Each row of a before or after table is a point. The points were changed in one or more steps. Then noise was added and the rows were shuffled. The steps act on how far a point lies along the listed directions, d1 being the first. Write out the steps. A step turns or swaps two directions, mirrors them in a line or flattens them onto one, adds a multiple of one to another, or multiplies one. Angles are multiples of 10 degrees, from the lower direction toward the higher: turns from -170 to 170, lines from 10 to 170 but not 90. Use the fewest steps. Two steps may share a direction if one is a turn and the other turns, adds or multiplies; they go together, in the order done. Otherwise the lowest direction goes first.
In the rows, zero is written as 128.

Directions:
(1): [ 81 113]
(2): [113 175]
Before, 11 rows:
[[137 123]
 [ 30  85]
 [ 91 161]
 [ 61 129]
 [125 154]
 [135 138]
 [160  73]
 [129 139]
 [145 148]
 [111 159]
 [140 168]]
After, 11 rows:
[[138 137]
 [145 168]
 [118 159]
 [ 97 169]
 [150 146]
 [ 26 102]
 [130 153]
 [150  68]
 [ 59 138]
 [135 121]
 [130 137]]
Steps: turn d1 and d2 by 10 degrees

Directions:
(1): [125  62 127 152]
(2): [ 92 117 178  96]
(3): [ 79 125  81 110]
(4): [163 106 114  73]
Before, 14 rows:
[[136  84 183 156]
 [ 90 176 132 163]
 [ 81 155 129 193]
 [127  80 143  97]
 [127 176 173 159]
 [153 131 160 185]
 [143  80 151 223]
 [141 152 142 178]
 [144  94 140 101]
 [123 123 127  84]
 [ 87 117  89 117]
 [146 153 168 174]
 [159  63 132  89]
 [119 103 126 182]]
After:
[[ 69  88 114 140]
 [ 72 155  95 139]
 [ 73 135  88 151]
 [110 110 127 181]
 [117 189 146 162]
 [ 67  88  92 200]
 [103 168 149 194]
 [137  57 115  93]
 [168 124 166 149]
 [130  88 118 102]
 [ 92 153 103 154]
 [ 77 180 119 135]
 [147 122 141  94]
 [131  79 137 110]]
Steps: turn d1 and d4 by -10 degrees; multiply d2 by 0.7; multiply d3 by -1

Directions:
(1): [ 70  96  55 142 117 156 127 121 112]
(2): [160  58 117 107 160 113 128 183 111]
(3): [135 142 103 140 120  46 120 107  76]
(4): [155  80 124 134  85 111 179  85 166]
Before, 14 rows:
[[ 45 207 110 143 138 144  53 122 105]
 [112 129  80 140 102 126 122  68 110]
 [152  71 134 149 118  75 129 129 115]
 [142 171 164 136  94 111 161  71 169]
 [ 86 141 117 133 165 128  68 148 111]
 [162 145 147 159  78  95 154 100 147]
 [125  90 114 134 100 142 176  89 137]
 [ 92 182 129 116 115 142  94 112 139]
 [ 99 128 106 139 124 100 127  98 126]
 [106 184 162  95 137 167 102 144 126]
 [173 159 218  99 147 175 115 150 145]
 [224 121 212 100 162  30 156 152 140]
 [129  98 131 113 150 176 140 200 162]
 [ 75 142  85 157  80 117 129  52 135]]
After (14 x 9):
[[167 126 181 127 137  86 116 113 162]
 [164 187 205 132  93  81 127  70 181]
 [135 125  99 138  94 115 135  58 123]
 [ 59 187  97 142 124 153 110 107 117]
 [112 127 117 137 118  91 137  93 134]
 [125 168 179 104 166 202  85 171 113]
 [ 80 148  95 111 216 106  67 213  49]
 [138 176 187  93 125 150 121 130 147]
 [ 92  95  88 137 112 158 159 101 118]
 [ 83 160  85 166 106 136 107 135  97]
 [111  79 102 151 132  97 106 146  89]
 [ 96 138 102 154  71 105 143  44 148]
 [126 175 159 112 103 122 115  98 162]
 [144  94 143 112 143 169 150 193 172]]
Steps: swap d1 and d4

Directions:
(1): [ 97  85 191 107 173 145 152 159 154 190 148 121  93 119]
(2): [167 174 114 122 109 142 157 114  86 179 144  67  78 158]
(3): [146  97 140 133 155 126 126 136  67 116 172  71 190  82]
(4): [159 129 138 126 174 184 168  82 114  77 168 175 103 134]
Before (13 x 14):
[[130 157  48 143  87 131 117  98 124 102 105 115 104 174]
 [141 146 146 128 112 116 147 125 156 217 119  99 103 149]
 [162 136 119 146 113 163 141  98 141  94 131 163  84 167]
 [133 157  98 145  45  76  86 126 162 105  73 136 150 147]
 [ 95  76 150 128 130  86  94 177 131 132 145  95 172  45]
 [182 151  81 140 120 114 137  98  54  84 150  72 168 117]
 [120 153 124 140 145 140 111 118 161  99 127 175 130 146]
 [186 177  98 132 111 165 162 120 103 139 155 122  74 150]
 [100 126 131 104 118 116 129 159 155 162 111  93 118 121]
 [111  65 117 138 140 113 101 179 121 103 107 105 189 102]
 [126 161  63 138  87 115 108 113 145  96 110 141 116 167]
 [155 118 122 159 157 135 116  81 108  36 137 177 171 103]
 [137 171 100 142  71  99 124 124  92 189 117  73 112 146]]
After, 13 rows:
[[ 96 116 114 150  71  79  67 125 215  41  57 222 183 125]
 [103 124 127 145 138  99  79 157 149 109 125 131 187 111]
 [ 83 105  62 150 100 101  78 129 150  67  86 144 178 130]
 [124 156 126  96 118 147 159 129 152 168 119 107  64 156]
 [135 125 143 117 149 169 160 104 157 103 155 191  54 113]
 [165 177 137 122 104 134 170 111 137 238 130  80  64 168]
 [126  89 119 134 162 170 139 132 156  63 108 198 119 141]
 [115  71 133 168 164 102  71 116 126  15 121 186 245  56]
 [149 115  96 141 154 128 123  88 116   9 134 184 184 108]
 [169 150 101 135 101 121 127 156  89 153 146  81 135 112]
 [132 168 109 140  91 132 142  96 127 147 111 151  84 163]
 [ 83 112  79 144 101  78  70 142 172  63  93 166 185 123]
 [134  95 124 153  96 101  87 157 119 117 124  86 176 111]]
Steps: add 1.5 times d1 to d2; mirror d3 and d4 in the line at 40 degrees

Directions:
(1): [166  93  93 120 167  78  93 102 138 152 170  49  92 125 146 140 152  81
  90 124]
(2): [123 195 140 156 143 141 125  86 118 199 130 128 168 208 113 125 186 115
 122 129]
(3): [160 150  86 156  97 122 128 160 111 174 155 159 189  54 138 100 122  77
 123  86]
(4): [ 81  88 156 150 110 155 114 135 124 115 159  73 204 116 110 212 133 112
 152 127]
(5): [147 144  92 139 199 145 157 210 199 131 120 151 134 147 117 181 125 113
 113 146]
(6): [202 102 185 175 117 138 118 169 136 117 150 120  96 138  70 102 172 130
 176  99]
Before:
[[188 126 120 114 176 123 131 161 163 117 125 134  78 136 114 140 102 144
  131 136]
 [105 149  52  98 155 114 141 162 149 143 121 136 184  77 163 158  87 101
   80 131]
 [ 90 122 140 107 118 135 129 130 124  94 122 140 148 138 134 150  96 141
  141 144]
 [163 151 111  84 146  87 132 120 134 116 102 150  58 123 150  61 105 153
   89 111]
 [118 128 150 113 138 129 105 125 134 136 150 112 101 158 120 137 151 145
  135 129]
 [101 148 145 120 124 139 129 113 119 130 115 148 139 139 130 145 132 146
  142 131]
 [152 129 142 130 121 121 139 157 126 112 141 141 130 124 108 120 137 137
  136 119]
 [128 119 122 144 123 134 133 160 131 112 137 133 157  82 124 142 135 114
  147 100]
 [129 146 128 165 160 145 122 131 149 166 154 111 164 161 122 162 142 108
  135 132]
 [136 163 114 147 160 141 134 105 145 178 125 137 167 179 128 132 171 124
   93 131]
 [127  92 148 154 115 127 122 147 138 105 134 110 125 117 106 144 121 131
  146 129]
 [146 112 120 142 124 130 126 139 128 140 149 120 131 112 137 146 115 114
  124 122]
 [182 158 107 124 170 110 148 151 147 128 104 187  62 154 114  63 142 139
  117 143]]
After (13 x 20):
[[115 141 112 104 132 111 143 134 123 118 128 148 139 119 139 128 116 140
  111 135]
 [ 86 102 120 138 116 123 126 132 135 113 135 108 160 108 135 165 101 124
  123 138]
 [156 156 123 155 162 148 128 116 147 175 128 139 156 186 113 118 181 127
  105 130]
 [145 117 109 140 122 128 127 137 128 140 148 122 134 110 145 145 108 110
  118 127]
 [120 145 123 164 158 148 120 128 146 166 155 105 182 153 128 171 140 104
  135 132]
 [110 104 170 133 108 143 120 150 127  89 141 129 155 131 107 151 113 135
  166 127]
 [185 156 128  77 158  82 135 116 138 106  89 162   8 147 146  30 113 168
   92 119]
 [ 89 126 140 106 137 129 102 116 131 135 151 104 124 152 132 158 140 145
  122 134]
 [117 139 161 134 116 143 127 129 120 125 123 141 142 137 116 147 146 145
  158 122]
 [115 131 104 133 123 133 137 153 126 118 128 142 164  71 138 141 125 110
  135 107]
 [158 181  83  86 190  95 159 118 150 127  72 203  29 173 140  51 122 157
   89 168]
 [214 124 127 156 148 122 129 215 159 131 142 138 124  94  88 107 149 109
  146  93]
 [158 138 100  90 185 118 135 140 157 122 113 138  81 136 136 151  83 147
  110 155]]
Steps: turn d3 and d4 by -20 degrees; multiply d4 by 1.6; multiply d6 by -1
